Each point is reached from the start by the listed moves, each made once or not at all, plus a little noise. Say if it took an odd or an even number of moves. Then give how often each move was made.

Moves:
(1): [ 0.52 -0.10]
(2): [0.09 0.49]
Start: [0.06 0.17]
Points:
[0.55 0.09] => odd (1, 0)
[0.67 0.55] => even (1, 1)
[0.12 0.68] => odd (0, 1)

Moves:
(1): [ 0.73  0.05  0.06  0.14 -0.27  0.16 -0.11 -0.12 -0.20 -0.14  0.15  0.06
  0.10  0.09]
(2): [ 0.09  0.94  0.00  0.10 -0.14 -0.06  0.10  0.20  0.13 -0.31 -0.06 -0.15
 -0.23 -0.05]
(3): [-0.10  0.10  1.23  0.05 -0.01 -0.22  0.40 -0.34 -0.21  0.07 -0.22  0.04
 -0.20 -0.11]
(4): [-0.18 -0.08 -0.15  0.98  0.05  0.19 -0.10  0.02  0.02  0.01  0.12 -0.49
  0.07 -0.16]
(5): [ 0.13  0.05 -0.02  0.03  1.05 -0.03  0.10 -0.04  0.18  0.02 -0.11 -0.05
  0.14  0.12]
(6): [-0.27  0.17  0.18 -0.05  0.07  0.71  0.01  0.06 -0.24 -0.06 -0.01 -0.02
 -0.13 -0.03]
(7): [ 0.14 -0.22 -0.10  0.23 -0.15  0.15  0.73  0.08  0.08 -0.03  0.08  0.17
  0.05  0.00]
(8): [ 0.03 -0.11  0.28  0.18  0.07 -0.15  0.05  0.55 -0.14  0.00 -0.05  0.01
 -0.12  0.00]
(9): [ 0.14 -0.03  0.38 -0.19 -0.32  0.31 -0.16  0.04  0.79 -0.06 -0.04  0.01
 -0.08  0.01]
(10): [ 0.05  0.12 -0.14 -0.11  0.03 -0.01 -0.02  0.09  0.17  1.04 -0.05 -0.03
 -0.13  0.13]
(11): [ 0.02  0.18  0.11 -0.01  0.00 -0.10 -0.08  0.06  0.11 -0.05  0.55  0.05
  0.18 -0.18]
Start: [ 0.07  0.28 -0.40 -0.25 -0.78 -0.37  0.05  0.11 -0.43 -0.24  0.21  0.11
 -0.49 -0.23]
Points:
[ 0.69  1.17  1.20  0.43 -1.25  0.28  1.27  0.53 -0.94 -0.72  0.09  0.24
 -0.97 -0.42] => even (1, 1, 1, 0, 0, 1, 1, 1, 0, 0, 0)
[ 0.00  0.50  1.66 -0.24  0.04  0.23  0.43  0.38 -0.12 -0.32 -0.23  0.01
 -0.83 -0.25] => odd (0, 0, 1, 0, 1, 1, 0, 1, 1, 0, 0)
[ 0.51  0.29  1.21  0.92 -1.45  0.90  0.84 -0.14 -0.12 -0.39  0.29 -0.20
 -0.70 -0.46] => even (1, 0, 1, 1, 0, 1, 1, 0, 1, 0, 0)
[ 0.30  0.67  0.83  0.79 -0.89  0.43  0.20 -0.20 -0.96  0.71  0.20 -0.25
 -0.75 -0.33] => odd (1, 0, 1, 1, 0, 1, 0, 0, 0, 1, 0)
